Rows are points. Each copy is the shape, with its points in the same order, turned, moved and blurred by noise. Say if it was mirrored as well.

Shape, 8 rows:
[[ 32 -35]
 [-29   4]
 [ 10 -31]
 [ 20  -6]
 [-32  20]
 [-38  24]
 [ 38 -30]
 [  3 -26]]
Copy 1:
[[-10  36]
 [-10 -35]
 [-21  16]
 [  8   9]
 [  0 -48]
 [  3 -53]
 [ -4  37]
 [-20   4]]
Copy 1 is: mirrored
Copy 2:
[[ -2 -44]
 [-18  28]
 [-16 -26]
 [  6 -16]
 [ -5  39]
 [ -6  49]
 [  3 -48]
 [-17 -18]]
Copy 2 is: only turned

Shape, 8 rows:
[[ -1 -61  24  14]
 [ -2 -26  21 -49]
 [ 27  20 -20   5]
 [ 28 -17  -8  26]
 [  4 -29 -48  -3]
 [ -2  25  11  -5]
 [  9  23   7  43]
 [  1  19  25 -27]]
Copy 1 (8 x 4):
[[ 48  21  44  30]
 [ 40  46  19 -25]
 [  8  -2 -36   0]
 [ 21  -1  -6  36]
 [-21  36   1  28]
 [ 19 -19   2 -27]
 [ 17 -45  -5  13]
 [ 25   4  10 -45]]
Copy 1 is: mirrored
Copy 2:
[[-51 -35  13  11]
 [-11 -32  -8 -44]
 [ 23  -7 -44  23]
 [-11 -24 -23  40]
 [-32 -10 -63   7]
 [ 25   5  -7  -2]
 [ 17  10  -1  49]
 [ 28 -10  -3 -24]]
Copy 2 is: only turned
Copy 3:
[[-16 -39 -45  19]
 [-16 -52  17 -15]
 [ 28  24   1 -18]
 [ 23   5 -33   4]
 [ 17 -13 -40 -47]
 [-12  15  18  -8]
 [ -3  44 -17  13]
 [-14  -5  33  -5]]
Copy 3 is: only turned
Copy 4, 8 rows:
[[ -1 -67 -12 -22]
 [-20  -5 -12 -55]
 [  4  19 -42  18]
 [ 10 -24 -44  14]
 [ 49  -2 -12  -6]
 [-27  16 -17   7]
 [-18  -9 -28  47]
 [-41  16 -15 -14]]
Copy 4 is: mirrored

Shape:
[[ 26 -41 -16  30 -22  12]
 [ 13   6   6  -3  39  -5]
 [ -4 -51  30  21  -5 -29]
 [-27  29  -9  31  -8  10]
 [-17 -30   6 -12  35 -31]
 [-23  53  13  -5   5  19]
 [ 25   1 -34 -58 -16 -17]
 [-59 -23  29  23  16  19]
 [-16 -36  -8 -10  16  -2]]
Copy 1, 9 rows:
[[  2   4 -34  13  11  36]
 [ -2  24  43   6  -1  -1]
 [-56  17  -4 -16  18  34]
 [-18 -37  16  28 -29  -5]
 [-27  13  35 -37  14   2]
 [-13 -10  42  24 -60 -14]
 [ 21  38 -18 -28 -25 -40]
 [-42 -33  41 -15 -23  46]
 [ -6   2  13 -34   0  17]]
Copy 1 is: mirrored
Copy 2 (9 x 6):
[[ 43 -24 -37  29  10  19]
 [ 24  18  23  19   6 -27]
 [  5 -47  -9  22  44 -11]
 [  5 -16  17  -6 -40  17]
 [ 27 -26  26   3  32 -42]
 [-12  27  24 -19 -33  -2]
 [ 44  14 -43 -20 -11 -60]
 [  0 -31  42 -23  27  26]
 [ 41 -20   6 -11  26 -17]]
Copy 2 is: mirrored
Copy 3 (9 x 6):
[[  6 -39 -34 -16  21   2]
 [ 25 -12  41  11   0   5]
 [ 10 -20  -7 -17  -1 -58]
 [-16   8  -6  51  10   7]
 [  4 -35  37   6 -23 -33]
 [-18  36  33  37   3  21]
 [ -4 -16  13 -21 -57  43]
 [-40 -11  27  30  26 -47]
 [-16 -42  20   1  -7 -13]]
Copy 3 is: mirrored
Copy 4:
[[  0 -40 -30  20 -19 -32]
 [  7   9 -21  -3   9  34]
 [ 13 -29 -29 -22  35 -36]
 [-40  25   6   4  -6 -13]
 [  6 -11 -30 -48  19  13]
 [-16  43  33   1  -4  14]
 [ 48  13 -17 -28 -60   6]
 [-42 -23  22 -30  37  -5]
 [ -2 -28 -14 -36  -5   6]]
Copy 4 is: only turned
